Each row of a before or after table is a point. One or more steps were done to the points. Then noise was added and the rows were shuffled. The steps act on columns, c1 being the first. What was done? A step turns or swaps two columns, mirrors them in a line or flattens them onto one, adds a multiple of one to another, or multiplies or shifts one. Angles are multiples of 10 degrees, from the lower column toward the higher: turns from -170 to 170, lines from 10 to 170 but not 90. Use the fewest steps. Two steps may share a column if one is a turn and the other turns, adds or multiplies; they go together, in the order done. Otherwise the lowest column goes first.
(in the rows, 128 means zero)

Before, 14 rows:
[[118 149]
 [ 58 193]
 [118  77]
 [154  77]
 [ 55  80]
 [129 210]
 [130 125]
 [152  96]
 [140  78]
 [120  83]
 [109  92]
 [152  91]
 [142 193]
 [146  84]]
After, 14 rows:
[[201  36]
 [104  20]
 [205  18]
 [196  23]
 [159  34]
 [169  17]
 [192 133]
 [180  66]
 [180 150]
 [190  17]
 [201  32]
 [171  25]
 [169  89]
 [110 132]]
Steps: shift c1 by 50; shift c2 by -60

Before, 13 rows:
[[157  61 143 138 152 110]
 [207  95 186 105 141 149]
 [144 152 184 121 132 167]
 [115 131  63  52 168  71]
 [111 137  89  38 129  20]
 [143 152 156 117 142  88]
 [122 103  44  40 160  66]
 [129 134 187 153 152  89]
 [120 104  82  81  85  64]
 [167 172 172 133 122 162]
 [118 185 148 172 132 130]
 [ 56 112  92  28 139  61]
 [163 196 157 124 142 122]]
After:
[[ 40 118  96 124 166  66]
 [ 81  94 111 121  95  65]
 [154 143 149 126 150  92]
 [131 170 141 164 108 161]
 [133  70 134 156 175 113]
 [172 182 135 120 112 130]
 [127 201 141 165 117 123]
 [117 154 135 141 134  87]
 [ 52 145 104 111 168  70]
 [102 102 148 211 149 149]
 [ 28 117 116  57 141  59]
 [120 150 150 144 126 167]
 [ 39 134 114 113 124  19]]
Steps: swap c1 and c4; turn c2 and c5 by -20 degrees; multiply c3 by 0.4

Before:
[[100 102 124 125 142 196 122  93 144]
 [121  84 136  99 107 152 139  98 117]
 [100 155 109 115 118 171 137 115  91]
 [153 155 175 122 179 140 120 107 138]
 [186 164 166 158 146 107  60  99 176]
 [176 174 170 141 110  95 138 117 243]
 [137 158 214 150 106 167 101 103 125]
 [202 151 127 169 132 130 157 128 181]
 [ 96 148 194 178 129 122 116 112 113]
 [122  70  89  82  79 168 176 213 204]]
After, 10 rows:
[[158 124 177  81 217 166  92 211 175]
 [ 42 120 189 156  78 109 158 100 120]
 [149 156 140 124 150 198 149  91 138]
 [ 97 153 160 122  73 142 121 108 104]
 [159 104  87 116 103 170 135 117 126]
 [141 136 122  99 187 151 122  98 122]
 [150 114 149 178 105 124 155 113  82]
 [ 78 117 172 167 100 130  64 130 145]
 [ 91  83 250 141  88  97  96 117 144]
 [110  87 168 151 106 166 150 103  75]]
Steps: turn c1 and c7 by -150 degrees; multiply c2 by 1.3; turn c2 and c5 by -120 degrees; turn c3 and c9 by -60 degrees; multiply c9 by 0.7

Before:
[[140 139 150 130  99  79 157 162 135 164 159 130 144 110]
 [136 160 143  97 147 139 150  98 107 173 152 138 136 122]
 [135 123 124 123 123 139 139  93 194 163 156 151 142 121]
 [147 120 155 141 112 135 154 161 104 161 146 102 137 249]
 [141 139 102 100 113 135 157 158  94 168 163 110 141 177]
 [150 167 135 118 104 136 156 138 130 158 115 114 135 116]
 [115 135 136 117 100 114  71 158 125 133 162 118 122 114]
 [141 138 148 165 133 131 126  82 102  60 144 120 141 109]]
After (8 x 14):
[[119 137 137 118 100 138  84 107 122 132 163  93 120 112]
 [146 117 156 140 111 134 164  98  94 145 154 117 138 246]
 [136 127 131 123 123 121 120 152 187 177 153 156 148 120]
 [131 141 156 129  99 149 154 115 128 152 163 146 136 110]
 [136 162 139  97 146 120 138 158  95 154 155 142 138 115]
 [141 139 149 163 132 115 135 168 124  70 147 124 136 109]
 [147 169 136 117 109 125 157 116 120 149 114 136 136 117]
 [142 135 104  98 111 127 160  98  87 142 164 124 145 176]]
Steps: turn c6 and c8 by -160 degrees; multiply c6 by 0.4; turn c7 and c12 by 30 degrees; multiply c10 by 0.7; turn c9 and c10 by 20 degrees

Before:
[[140 131  92 156 202 114 175 109 186 134 123 219 111 166 110  87  98 156
  164  85]
 [134 200 174  69 112 114  92 199 111 148  99 106 175  71 152 154  80  65
   97 146]
 [ 99 151 154  52 188 130 141 131 131 114 118 107 149 159 198  81  78  83
  155 139]
 [136 189 191 120 131 119 128 186 125 140 143  63 127 111 166 122  67 141
  102 177]
 [221 108 129 206 131  91 178 133 140 199 127 129  63 158  83  74 113 119
  202  50]
 [168 129 181 141 152 182 140 149 179 166  38 147 100  72  76 232 105 131
   91 152]
 [ 93 154 188  91 168 126 107 205 140  81 112  94 174 109 184 144  99  92
  139 127]
 [178 113 180 119 210 165 111 142 189 176  79 110 143  83  74 186 126 179
   56 138]]
After, 8 rows:
[[220 110 129 112 132  92 177 116 119 164 129 128 113  92 186  75  64 119
  201  24]
 [122 189 189 105 133 117 127 142  71 121 143  62  66 108 117 123 129 142
  104 183]
 [137 113 182 175 211 166 112  70 105 109  79 111 125  62 158 184 142 181
   56 129]
 [ 96 200 174 149 113 112  92 158  60 101 100 106  81  82  77 155 175  64
   97 165]
 [126 152 153 122 186 129 141 125 123 158 117 107  78 172  35  83 149  82
  156 174]
 [ 87 155 188 110 168 125 109 130  50  90 110  94  98 135  66 145 171  91
  139 149]
 [162 131  92 125 203 113 176  67 135 153 123 217  97 149 142  88 111 156
  162  75]
 [125 127 182 160 153 181 139  79 100  98  38 148 106  59 175 232  98 130
   90 137]]
Steps: turn c1 and c14 by -40 degrees; add 1 times c14 to c10; turn c4 and c15 by 130 degrees; turn c15 and c20 by -20 degrees; mirror c8 and c9 in the line at 140 degrees; swap c13 and c17

Before (8 x 48):
[[146 150 135 125 185  81  50 109  71 158 145 140 136 145 144 135 120 120
   87  79  30 137  85 166 198 196 112 126 168 119 164  93 146 171  97  26
   65  59 196 186 166 145 165 104  61 181 183  78]
 [196 193 168 113  95 115  75  49  98 131 145 126 167 162 144 135  82 149
  138  53  99  77  88 122 209 175  80  57 109  52 186 124  92 106 125 104
   32 133 169 163 160 133 162 140  88 204 114 127]
 [198 149 184 131  68 169 170  73  60 156 159 133 158 188 113 134  93 140
  116  88 128  94 107 111 171 136 103  86 128 104  95  70  83  97 120  53
  101 194 161 129 195 127 119 142  46 178 104 160]
 [178 151 217 161  50 134 197  82 100 162 167 142 152 165 111 157 119 110
  163 119 117 103 121  68  95 100 116  88  85  97 162  65  92 147 162 121
   85 158  79 125 174 107 145 103  94 162 110 115]
 [151  78 120 172  56 171 155  69 123 133 174 142 199 178  62  98 158  83
  187 143 181 151 149 103 106 105 152 168  65 158  73  86  80  70 166 155
  129 160  91  92 107  16  67 201 129  95 149 182]
 [171 123 103 150 157  91  45 114 167 152 113 134 103 117 183 144 157 122
  104 147  89 189 157 138 135 218 184 144 148 150 158 139 158 197  88  88
  163 111 131 145 113 132 185  63 117 132 201  74]
 [ 99  65  79 205  89  68 105 121 172  57  93 100 143  99 157 127 170 127
  129 144 165 170 183 103 171  94 176 144 202 154 125  94 154 136  72 100
  170  46  86 157 169 121 162  89 173  87 165  88]
 [ 65  66  88 166  70  39 156  88 190  97  75  75  57 111 161 160 158  90
  176 146 191 164 207 111 127  77 151 172 163  95  64 106 193 142 106 143
  150 107  89 111 169 109 141  64 161 111 142  89]]
After (8 x 48):
[[174 155 150 160  53 136 192  79 218 170 161 145 159 170 102 161 114 105
  160 122 117 109 119  69  95 104 126  87  86  94 165  68  86 152 159 122
   90 147  82 131 164 107 144 100  89 163 108 117]
 [199 189 125 114 105 118  72  63 175 132 153 126 162 163 140 132  84 143
  136  55 102  87  81 117 205 172  72  50 111  56 186 123  84 106 127 105
   42 124 163 176 154 133 159 141  83 205 116 127]
 [186 152 100 126  71 177 172  74 209 159 166 137 160 185 108 130  92 135
  123  90 129  93 110 116 172 141 107  89 125 105  99  73  81  99 120  56
  105 142 160 135 175 127 127 136  47 176 110 160]
 [175 120 150 156 149  86  45 114  90 147 105 136 105 117 182 139 159 119
  108 140  80 191 162 139 132 218 176 144 153 155 159 135 154 196  89  95
  166 123 136 154 119 127 183  72 118 137 196  71]
 [150 142  80 125 188  83  48 118 160 149 148 140 142 146 144 133 124 124
   76  77  35 136  89 164 195 186 112 128 167 107 156  93 147 169  96  22
   60  99 197 186 146 144 163 103  62 177 182  78]
 [ 62  70 165 167  71  46 160  87  65  95  78  73  53 112 168 162 153  95
  170 156 196 166 203 106 125  84 156 167 168  83  64 107 186 140 104 138
  145 120  87 115 159 107 140  63 164 108 147  91]
 [151  77 124 173  58 168 156  60 121 136 180 152 198 182  57 100 154  88
  192 144 183 151 152  96 113 105 152 179  58 154  79  83  78  82 172 155
  140 143  94  95 118  16  71 202 134  99 155 188]
 [ 97  63 139 201  84  65 109 125  68  53  93  98 137 103 147 128 168 135
  127 150 160 174 181 105 171  98 180 142 201 154 127  81 146 136  73 101
  166  92  84 156 156 121 168  89 176  89 166  88]]
Steps: mirror c3 and c9 in the line at 30 degrees; turn c8 and c40 by -10 degrees; multiply c38 by 0.4; multiply c41 by 0.7

Before, 9 rows:
[[ 86  98 123  99  64 187 150 133  68 124  96 149  94 156 207 103  99  66
  114  88  97 132 148  94 172  98 137 136 166 106  85  97  79  79 110 161
  122 155  89 142 167 145  91 150 114 153 133 129 118  95 121 161 157 128
  109 141 141 106 135 132 183 173  89 163]
 [135 178  91 120 127 159 172 164  85 206  47 104 120 153  98 119 106  40
  146  80 150 115 144 154 144 109 130 136  81 113 120 101 203 117 165 135
  187 127 145 105 158 112 122 150 157 134  84 101  80 105   7 112 113 161
  116  99 184 132 120 193  89 161 131 131]
 [129 100  63 186  84 117 126 137 123 132 101 115 128 190  89 173 178  96
  127  99 149 139 142  61 143 102  94 111 146 171  90 154 119 139 113 140
  139 231  70 150 143 143 155 208  97 104  98 123 142 146 126 100 157 147
   89 186  87 129 120 146 148 125 147  86]
 [175 120 192 151 132 131 197  66 119 127 136  70  79  95 150 122  70 215
  136 148 118 139 106 222 174 165 120 176 131 136 147 181 151 148 133 133
  173  74  93 151 151 177  90 120 124 150 106 147  86 144 125 138  81 181
  117 128 108 135  31 103 148 153  82 159]
 [150  63 151  88 109 147 181 101  96 141  68 202 154 111 166 114  93  95
  152  90 146  75 209 112 176 130 226 148 144 136 143  60 210 235 139 147
  105 170 155 166 170 138 125 160 189 135 153  97 122  93 150 149 136  98
  189 129 105 178  92 121 138 144 177 162]
 [142 104 109 110 128  83 143 199 150 143 111 131 115 181 121 111 161 110
  126 184 112  46 174 128 180 143 220 140 195  85 144  86 137 236  69 146
  118 171 121 106 127 134  70 118  99 158 165 139  55  95 113 154 116 128
  108 131 132 124 113 162 102 100 203 158]
 [137 218 117 129 149 132 116 115 112  80 117 145  72 195  71  87 148 131
  139 135 158 115 154 206 118 148  83 154 100 124 132 117 143 120 135 111
  146 146 161 127 167 125 131 113 115 122 183  88  94 104  61 132 118 134
   90 172 110 148 164 103 113 128 153 136]
 [178  45 131 120 168 111  99  54 136  95 131 153 124 184 140 163 104  89
  105 106  92 193 180 137 168 133 157 177  97 187 131 208 106 106 174 178
  242 164 100 119 116 126  28 106 113 184 116  64 158 155  68 129 150 140
  141  86 153  60 102 195  80  98 103 110]
 [143 189 144 126 198 128 174 151 123 110 145  66 148 105 159 131 117 122
  113 118 164 132 114  96  93  84 174 143  70 171 142  68 137 140 186  74
  108 153 150 186 113 129 126 177 156 169 221 105 141  80 130 160 121  98
  140 155 130 111 172 158 160 133 164 117]]
After, 9 rows:
[[177  40 129 116 170 138 101  58 133  97 129 160 136 184 144  79 103  92
   94 103 128 190 185 142 162 131 153 170 117 174 134 211 103 102 174 172
  234 156 100 121 122 156  24 115 131 185 120  91 152  88  71 138 148 136
  146  79 149  63 100 201  74  99 108 112]
 [159  59 144  86 113 129 193  99  96 145  72 200 153 114 165 176  94  87
  160  86 142  76 207 106 181 122 223 157 129 135 139  57 207 238 138 147
  113 170 145 168 172 111 120 161  82 137 143 112 127 158 150 102 133  94
  197 123 106 170  85 121 146 151 167 156]
 [127  98  63 190  80 112 126 139 125 129 104 109 127 192  93  71 183 105
  116 100 106 138 141  60 147 109 102 111 125 169  89 153 122 145 120 142
  137 237  70 147 133 103 150 206 130 108  99 121 143 131 117 153 152 146
   83 185  85 128 115 141 152 127 144  85]
 [135 220 118 137 145 129 115 108 117  81 115 147  70 201  77 163 154 126
  140 132 128 117 162 213 123 150  80 152 121 118 137 122 144 125 137 111
  144 147 160 130 168 162 128 113 154 117 189  97  82 168  67 122 114 128
   88 172 108 149 169 106 111 124 150 142]
 [176 122 194 153 137 128 195  65 121 127 136  76  75  92 145 128  77 216
  136 151 119 139 113 218 175 167 113 168  89 132 144 176 146 157 132 129
  178  74  92 149 149  98  96 125 132 153  99 139  87 112 127 121  81 181
  112 119 118 134  26  99 152 146  93 159]
 [145 188 148 129 197 155 177 152 121 104 149  69 141 106 164 137 118 121
  117 120 139 133 121 101  85  79 177 142  95 172 139  70 138 138 192  78
  108 148 151 183 111 175 127 175 101 167 222 108 141 186 129 109 118 106
  142 151 122 115 171 158 156 131 150 120]
 [145 102 114 113 130 172 141 191 148 145 110 135 116 179 117 130 158 107
  122 182 160  48 169 126 182 138 227 133 150  94 147  86 140 238  75 141
  114 170 126 109 114  60  71 123 162 158 165 139  54 145 115 145 120 128
  112 132 123 118 110 157  97  98 179 158]
 [145 176  87 120 129 101 174 163  81 204  51 103 115 150  99 149 103  37
  144  85 132 114 143 155 145 112 131 137 116 112 117 113 198 122 166 145
  190 131 145 107 158 173 132 149 111 129  87 111  81 162   9 111 104 159
  118  98 188 129 120 192  86 158 137 122]
 [ 87 101 124  91  61 117 146 138  62 123  97 151 101 159 198 142 102  68
  114  92 178 130 148  89 167 101 132 136 136 112  85  99  90  77 106 159
  129 149  89 145 169  88  93 145 151 145 137 125 122 123 121  59 157 123
  104 139 138  99 128 119 183 180  96 163]]
Steps: turn c6 and c52 by -130 degrees; turn c16 and c45 by -150 degrees; turn c21 and c50 by 130 degrees; mirror c29 and c42 in the line at 150 degrees; multiply c48 by 0.7; multiply c63 by 0.7

Before (9 x 64):
[[ 55  85 213 149 107 179  35 177 115  78 127  97 195  86 149 119 223  51
   55 122 119  89 119 178 166 165 159 128  83 158  64 196 137 199  87  95
   94 106 139  43  94 154 126  70 135  61 103 167 130  23 171 127 145  74
  187  66  66  53 134 105  97  62  72  66]
 [ 74 107  99 131 141  66 112 180 127 130  94  86  71 131 111 117 150  38
   85  94  80  70 110  93 122  74 166 185 187  63 141 133 167 157 124 169
  171  96 205  53 158 158 189 148 138  79 178 119 143 152 167 125 178  68
  172 187 170  64 123 184  96 104 147 156]
 [188 126 140 109 193 158 165 163 133 103 203 129 132 143 179 136 102 101
  136  77 151 107  68 101  82 194 173 105  82 132  94 113 145 131 146 134
  168 106  94 152 141  93 211  62 163 150 156 163 149 150  71 134 177 178
   97 194 182  78  69 118 168 129 167 142]
 [108 182 109 161 148 112 150 138 162 102 130 121 196 184 118 158 206  55
  168 155 130 146 193  80 110 205 100 166 185 130 101 158 128  96  90 179
  161  74 148 177 160 104  97 161 137 130 194  50  84 134 123 133 128 105
  172  84  66 139 197 197 200 166  86 145]
 [178  92 198 112 146 135 143 172 107  86 131 139 147 131 159 129 174  78
  171 176  66  92  85 155 176 103 175 167 122  97 178 133 116 169  82  93
   80 203 141  60 137 122 111  92 123 103  66  74 117 143 113 160 145 135
  168 172  89 166 105 159  87 170 113 114]
 [155 188 106 161 106 191 163 162 112  60 186  74 105 176  68 212 141 129
  160 120 128 178  97  89 128 104 121  89 151 161  74 154 176 204  92  66
  125 177 196 133  65  69 166 116 109 144  98 135  84  18  86 116 136 138
   94 139 190 166 163 101 144  78  72 114]
 [121 124 124  88  97  80 132 132 136 181 210 122 193 146 200 157 140 175
   79 200 136 203 163  95 182  84 121 111  87  65 135 165 169  96  68 127
  117 163 177 103 156 168 102 129  75  83 114  76  78  73  96  80 175 169
  127 195 105 107  63 185 163  72  60  84]
 [111 162  91  92 106 198  66 122 140 193 135  49  96 113 159 138 231 146
  102 135  92 112 120 151 154 111  53  83 208 134 142 153 132 216 151 115
  180 125  93 139 167  60 167 133 131 162 163  77 140  18 162 157 100 102
   85 134  72 141 161 190 120 146 149 115]
 [190  73 132 175 150 131 116 121 120 113 143 169  60  89  82 147 199 161
  131 176 117 141 105 113 135 189  84 139 180  59  77  90 143 114 167 164
  103 182 134 126 151  97 148  91  67  95 134 102 133  97  58  98 104 129
  142  88 168 105 156  74 207  54 183 158]]
After, 9 rows:
[[ 53  50 216 147 101 177  37 177 110  82 136  98  35  90 148 122 230 175
   58 124 110  88 121 170 159 169 162 128  83 158  61 195 156 204  89  97
  100 103 143  47  96 157 124  71 132  58 137 161 130  24 176 131 144 158
  185  73  68 142 132 113  94  66  75  66]
 [171  73 197 115 143 137 137 174 110  87 135 141 142 128 157 128 170 171
  168 178  61  95  87 157 171 109 181 168 122  98 178 127 136 179  81  90
   74 198 134  64 140 124 106  93 127  75  83  79 117 146 114 160 142 125
  170 171  88  84 100 139  84 171 105 116]
 [182  99 145 106 198 164 165 156 129 108 203 135  91 142 178 141 112 128
  133  82 155 107  70 108  80 192 174 103  87 137  89 106  84 131 147 138
  171 107  85 152 131  90 214  61 165 160 138 167 151 154  66 134 180 122
   92 193 188 163  72 121 167 131 169 138]
 [189 163 133 176 146 131 121 125 122 115 137 161 156  85  78 148 202 186
  126 175 116 140 104 105 134 191  89 137 181  61  74  85 120 116 168 170
  105 183 134 127 150  97 146  93  67 104 154 104 134  96  60 105 102 166
  143  85 171 189 154 110 211  57 182 158]
 [ 72  38 107 138 142  66 111 187 125 127  97  84 126 128 109 115 150 146
   87  93  80  73 107  93 124  78 164 189 186  66 133 139 138 156 122 170
  166  97 206  51 157 160 187 144 134 106 196 124 147 151 168 122 173 180
  169 192 164 213 119 149  91 108 141 156]
 [106  56 114 160 142 120 149 137 161 103 129 120  84 185 114 161 203  76
  170 156 131 141 192  84 108 203 106 165 185 131  93 161 145  95  83 175
  162  74 153 173 170 102 100 163 138 168 186  42  92 132 119 130 125 143
  173  83  69  81 195 150 192 169  81 144]
 [156 131 109 161  99 185 167 163 118  62 195  69 173 183  73 211 148  66
  157 122 135 177  91  83 130 104 117  87 155 165  83 154  81 210  96  65
  130 176 198 131  65  66 164 112 106 128  94 136  80  18  87 107 139 176
   92 133 195 114 163 109 150  77  80 109]
 [108 150  85  98 106 201  67 120 142 192 136  51 168 110 156 133 224  95
   98 140 100 111 121 148 153 112  52  83 212 132 133 158 142 215 148 113
  184 127  88 141 168  64 164 132 128 178 145  69 134  14 166 151 100 140
   89 134  72 138 159 149 118 144 151 111]
 [119 183 122  85  96  82 138 134 144 179 212 117  66 143 198 158 140 133
   80 203 131 197 162  92 181  85 119 114  85  64 134 165  73  93  64 125
  120 160 180  99 152 165 114 127  77  82 134  76  77  77  95  78 173 138
  124 199 105  99  64 146 165  70  57  86]]
Steps: turn c2 and c18 by -90 degrees; turn c13 and c58 by -140 degrees; turn c33 and c54 by 140 degrees; add -0.5 times c51 to c54; turn c46 and c47 by -30 degrees; multiply c60 by 0.4

Before:
[[137 117 134 150 137 110 138 126 152 116 138 139 159 144 127 112 137 144
  117 118 154 107 150 127 139 151  92 153 109 136 125  97 130 161 113 120
  131 100 137 113 145 129 107 157 136 125 125 128 143 117 155 150 145 127
  121 155 153 126 118 140 154 145 157 117]
 [107 143 118 125 117 110 161 138 136 127 119 115 126 153 139 132 160 133
  127 152 111 120 123 123 124 123 155 132 133 123 148 127 134 143 134 103
  139 140 121 154  95 121 143 133 116  98 105 112 111 112 129 117  95 125
  114 130 137 127 139 131  95 136 108 151]
 [135 106 146 134 128 120 134 115 127  97 151 120 166 110 123 104 112 125
  120 105 133 112 155 162 143 154 114 163 116 128  99  90 145 153 106 143
  140 138 141  99 157 125  95 157 134 165 145 144 117 109 148 148 126 133
  122 150 140 110 131 105 143 147 139 115]
 [101 110 109 120 104 128 148 131  98 128 121  98 134 133 115 121 155 125
  118 147 128 125 116 102 129  99 146 135 110 107 152 137 136 130 126 127
  136 122 128 127 121 118 154 118 125 116 108 140 120 105 108 122  92 153
  126 102 114 113 135 131 126 120 107 139]
 [119 133 123 146 126 116 173 130 135 140 110 110 131 151 135 147 157 139
  126 147 110 106 113 130 104 125 133 146 142 124 163 132 134 138 137 107
  129 135 118 121 103 122 118 134 123 111 128 118 127 125 119 105 146 123
  129 111 100 112 125 147  98 116 112 127]
 [140 111 137 141 162 101 126 116 135 107 137 101 156 138  94  96 113 141
  131 114 157 108 147 151 140 154 115 155 138 102 106 103 132 145 111 140
  122 101 131 108 131 137 104 161 157 136 133 139 112 104 161 143 135 127
  110 143 145 126 113 109 150 145 144 116]
 [151 145 179 167 134  83 129 142 113 136 116 145 135 145 121 139 134 145
  113 120 128 108 137 139 113 140 114 129 129  94 143 113 126 172 151  98
   99 125  99 121 114 114 135 128 132 119 100  99 140 128 126 171 144 123
  128 140 160 140 106 121 136 151 148 116]
 [119 103 103 126 125 116 166 101 101 114 131  93 136 120 129 116 123 132
  123 155 128 120 143 111 158 124 131 123 133 134 134 112 130 120 140 132
  145 130 148 116 133 107 140 106 132 128  97 140 106 111 126 113 115 117
  120 109 125 126 141 116 133 139 125 146]
 [122 139 117 163 115 121 167 124 147 143 103 128 119 149 136 142 137 125
  125 129 132 106 112 116 116 103 137 150 141 107 140 120 120 138 137 122
  160 122 113 142  99 110 124 113 111 108 116 102 139 108 132 135 116 133
  125 109 117 132 141 123 103 122 108 134]
 [114 132 119 135 101 114 157 136 128 131 114  96 126 151 134 134 144 107
  113 140 114  98 113 123 127 119 126 119 133 122 152 143 120 129 151  88
  133 122 117 152 106 129 123 107  92 102 119 121 111  99 125 117 131 144
  130 117 121 129 135 126 129 124  97 139]
 [130 112 130 127 157 104 129 116 145 125 133 121 183 142 122 115 118 139
   89 116 137 132 163 137 138 144  96 159 129 107 110  78 127 149 129 127
  131 121 138 110 158 132 106 156 161 146 150 136 115 120 138 158 139 130
  116 138 159 128 124 105 151 140 127 120]
 [130 104 122 127 114 118 122 116 135  89 145  98 167 127 118 106 100 127
  115 158 160 142 146 124 145 138 105 134 127 137 125  95 142 126 104 141
  155 120 148  88 127 140  85 141 148 155 136 136 103 115 142 133 108 136
  108 118 139 109 139 121 131 142 118 117]
 [161 112 139 158 138 111 111 115 137 126 119 134 142 150 101 140 143 145
  103 101 122 124 137 140 119 142 111 143 119 102 145 127 137 153 143 107
  111 133 108 144 123 129 133 132 132 115 122  89 142 136 152 161 151 107
  115 155 146 126 127 110 140 155 159 112]
 [115 106 128 129 113 120 151 117 120 116 141 105 128 128 133 101 126 130
  139 136 129 123 121 102 132 114 126 126 129 127 123 118 150 110 131 130
  140 114 144 142 132 137 142 122 133 124 111 129 100 116  95 121 134 144
  112 108 148  98 141 115 109 128 115 145]]
After (14 x 64):
[[122 141 118 157 112 121 164 122 147 143 103 129 120 150 134 142 135 124
  121 130 133 107 113 118 116 103 136 150 141 107 139 119 118 138 137 122
  160 124 111 169 154 108 122 113 113 109 118 103 139 110 132 134 141 125
  127 107 119 130 142 127 102 123 107 135]
 [138 115 133 124 139 111 136 123 154 116 138 138 156 144 129 111 136 146
  118 109 157 103 151 130 140 152  92 152 110 140 127  98 130 162 114 118
  132 109 136  83 152 129 108 159 134 124 124 127 142 116 156 150 113 122
  120 156 153 127 116 140 152 146 155 115]
 [136 108 146 112 127 118 134 115 128  96 152 118 164 110 120 107 110 124
  120  91 135 111 154 162 143 152 112 161 118 128  98  90 147 151 105 142
  142 133 142  41 140 124  94 156 133 162 146 144 117 107 149 147 131 125
  124 150 139 110 129 105 142 149 140 118]
 [116 129 119 147 103 112 158 137 129 131 114  97 125 149 133 134 145 108
  113 147 113 101 112 121 126 119 126 119 133 123 151 143 120 130 152  90
  131 123 119 201 129 127 123 111  92  99 118 120 109 102 125 117 129 111
  129 114 120 128 135 127 129 123  96 140]
 [153 145 177 151 136  84 128 142 115 136 117 146 135 147 121 138 134 148
  112 114 128 110 139 140 116 140 112 130 132  97 143 114 128 174 152  99
  100 126  98 107 161 112 135 127 133 119  99 100 139 128 124 169 111 128
  128 140 160 139 106 122 135 151 145 117]
 [127 111 130 109 157 106 129 119 145 126 136 125 184 143 122 119 118 140
   88 107 137 133 160 136 140 144  95 159 129 107 110  79 129 148 129 127
  132 124 139  74 134 133 108 153 162 146 149 135 113 119 138 159 123 120
  117 137 158 129 124 104 151 138 128 118]
 [115 106 129 124 112 122 151 117 122 117 137 106 130 129 131  98 126 131
  141 141 130 122 122 103 134 113 128 124 128 126 121 120 151 111 130 128
  137 118 143 170 126 136 143 123 133 124 112 131 100 115  91 120 126 114
  111 107 151  98 142 116 110 130 115 146]
 [100 111 109 132 104 126 147 134  96 129 122  95 133 131 116 123 157 126
  116 155 129 125 117 104 128  98 149 132 108 106 152 137 136 130 125 128
  136 123 130 124 119 118 154 115 123 115 110 142 121 104 106 124 173 117
  126  99 115 116 133 133 127 116 109 139]
 [140 113 137 131 163 101 123 117 132 105 139 101 155 137  95  94 113 140
  133 107 156 110 148 149 143 153 112 156 138 101 103 103 131 143 111 139
  122 114 132  67 140 139 104 164 155 136 136 140 112 102 161 145 124 131
  111 142 144 128 114 109 152 143 143 115]
 [118 103 102 125 124 123 166 101 101 115 133  91 136 121 130 116 124 133
  125 168 127 119 145 114 158 125 131 123 130 135 134 112 132 118 138 130
  143 129 151  94 126 109 140 105 131 129  96 141 107 111 129 113 138 141
  120 107 127 124 141 118 134 142 125 146]
 [120 133 127 151 125 117 173 130 135 140 109 111 131 148 135 145 159 138
  124 160 113 104 116 129 105 126 134 143 140 124 165 133 134 140 137 107
  130 133 120 107 143 124 117 131 124 110 126 116 128 126 120 108 108 126
  128 109 101 111 126 149  96 114 112 129]
 [109 144 118 150 117 110 160 141 137 128 117 115 129 153 136 133 159 133
  127 166 112 119 123 122 125 123 153 132 133 126 149 128 137 142 135 102
  140 137 121 209 116 121 141 132 117  97 107 113 110 110 128 120 157 143
  113 132 136 127 136 132  94 135 106 153]
 [131 101 122 130 112 122 123 117 134  88 144  98 167 128 118 103 100 129
  113 175 161 143 146 124 144 137 106 133 128 139 124  95 142 126 106 139
  154 124 150   8 126 141  83 142 149 153 136 139 104 114 141 133 149 127
  107 121 136 109 139 122 133 141 116 115]
 [161 110 137 141 138 112 111 115 137 126 118 134 144 150 101 139 143 145
  101  84 123 123 135 140 122 142 111 144 119 101 145 127 136 152 146 106
  111 134 107 173 155 128 136 133 132 114 121  88 140 137 154 161  96 141
  113 153 144 129 129 113 140 153 161 110]]
Steps: multiply c41 by 0.7; turn c4 and c41 by 70 degrees; multiply c20 by 1.6; multiply c38 by 0.7; multiply c40 by 3; turn c53 and c54 by -160 degrees
